Each row of a before or after table is a point. The points were changed in one or more steps. Then noise was added and the rows were shuffled. The steps act on columns, c1 being the first. What was done? A step turns or swaps two columns, mirrors them in a line or flattens them onto one, adds a multiple of one to another, or multiplies or shifts one. Angles are multiples of 10 degrees, from the lower column toward the higher: turns from -170 to 170, lines from 10 to 170 but not 90. Use the fewest steps. Two steps may share a column if one is a turn and the other turns, adds or multiplies; they go together, in the order done. Otherwise the lowest column goes first.
In the rows, 128 means zero.

Before (12 x 2):
[[156 184]
 [122 114]
 [110 129]
 [138 141]
 [ 34 160]
 [135 174]
 [140 109]
 [117 166]
 [147 171]
 [136 154]
 [ 81 176]
 [133 185]]
After, 12 rows:
[[111 114]
 [188 111]
 [175 130]
 [157 125]
 [185 134]
 [172 118]
 [114 130]
 [166 183]
 [143 227]
 [142 122]
 [126 146]
 [164 146]]
Steps: turn c1 and c2 by -80 degrees

Before:
[[ 93 128 115 125 163  80]
 [104 154 185 104 101 136]
 [120 148 206 101 104 125]
 [147 148 165 137  91 139]
 [ 95  90 131 135 142 119]
 [ 75 153 124 122 156 119]
 [167 120  94 143 166  89]
 [110  90 127 137 147  86]
 [128 159 141  94  84 122]
 [190 112  81  91 138 225]
 [205  72  96  78  98 151]
 [185  99  53 131  75 162]]
After:
[[ 48  70  40  79 148  99]
 [ 61 110  31  85 227 140]
 [ 72  99   5 134 159  71]
 [134 147 152  99 124 104]
 [ 87 117  42 149  90 163]
 [151 156 137  98 137  99]
 [145  91  78 138  86 147]
 [187 148  68 118 116 152]
 [158  87  82 129 119 145]
 [128 161  90  96 121  77]
 [109 150 116 138 135  91]
 [164 130  63 123  82 162]]
Steps: multiply c1 by -1; shift c3 by -50; swap c5 and c6

Before (12 x 11):
[[100 105  85 122  94 113 108 150 103 140 146]
 [156 138 149 143 113 166  87  74 108 124  81]
 [170 132 177 112 119 111 160 159 110 129  56]
 [110 178 173 137 185 142 152 151 153  61 148]
 [183  95 117 120 171 194 141 113 107 124 143]
 [117  95 180 149 160 152  86 166 106 127  69]
 [ 91  90 159 177 157 125 102  72 176 101 102]
 [105 110  86 128 146 189  88 106 113  79  94]
 [137 177 169 144 117 131 119 160 198  86 115]
 [108 160 104  98 138 204  98 104 134 135 118]
 [184 157  87 191 163 177 112 139 114 119  41]
 [132 168  91 114 119 105  54 154 150 130  98]]
After:
[[178  62 100 109 124 109 139 164 147 132  93]
 [108 125 160 102 145 203 126 103 152 134 109]
 [112  23 134 139 181 144 123 151 109  62 176]
 [150  95 118 145 112 163 135  77 198 123  49]
 [ 91 205 135 121  92 114 125 156  82 141 135]
 [ 93 128  79 176 158 127 119  75 217 103 114]
 [179 175 112 120 172 197 142 110 116 122 110]
 [134  25 134 145 117 134 132 159 161  88 193]
 [180 145 174 188 167 176 136 132 177 117  70]
 [121 131 189 115 117 106 129 152 143 129 141]
 [ 98 197 145 127 150 189 125 113 161  80  79]
 [109  96  65 156 160 155 121 167 131 128 105]]
Steps: flatten c1 and c7 onto the line at 10 degrees; turn c2 and c3 by 130 degrees; multiply c2 by 1.6; add 1 times c8 to c11; turn c9 and c11 by 50 degrees

Before:
[[131 128 144 137 119 124 120 111 162 101 120 127 144 110 125 124 131 154]
 [133 116 114 133 118 140 142 128 136 132 121 130 140 131 135 122 117 154]
 [134 127 125  88 119 131 148 123 116 123 133 129 132 130 134 126 156 118]
 [132 128 116 140 120 130 135  88 122 121 120 138 116 119 129 122 127 124]
 [128 133 160 127 123 134 108 126 119 135 112 130 121 113 128 123 149 144]
 [131 137 121 133 146 145 137 130 110 130 127 128 135 130 138 120 146 155]
 [127  98 148 137 121 123 146 105 116 116 129 143 131 132 124 156 135 133]
 [141 122 142 118 123 123 146 126 124 118 132 136 135 127 131 133 114 136]
 [139 136 141 130 127 125 124 130 121 134 118 135 136 133 127 132 123 108]
 [134 126 117 113 118 128 137 127 117 126 119 151 139 136 123 141 114 142]]
After:
[[129 132 161 126 121 133 154 131 130 116 113 129 124 112 128 122  97 133]
 [139 128 141 134 137 126 116 114 128 117 118 135 127 133 124 133 119 144]
 [134 130 114 142 139 141 139 113 140 138 121 130 118 130 149 122 128 100]
 [131 135 122 143 133 145 143 139 122 110 126 128 147 129 159 121 114 104]
 [126 156 147 156 131 122 120 149 126 146 129 144 121 130 117 157 142 111]
 [134 138 126   7 131 131 108 157 121 124 133 128 119 130 146 127 118 120]
 [141 135 142  97 135 123 122 123 122 133 131 136 123 126 136 134 143 108]
 [131 102 143 155 144 125 154 134 115 161 120 127 118 110 119 124 130 118]
 [133 138 118  84 139 129 132 110 124 125 119 150 118 136 113 141 127 113]
 [132 133 117 164 116 130 120 145 119 128 119 137 121 120 131 121 150 125]]
Steps: turn c2 and c9 by 130 degrees; turn c9 and c10 by -120 degrees; multiply c4 by 3; swap c5 and c13; turn c7 and c18 by -130 degrees; add -1.5 times c11 to c8; turn c8 and c17 by -130 degrees; multiply c15 by 3
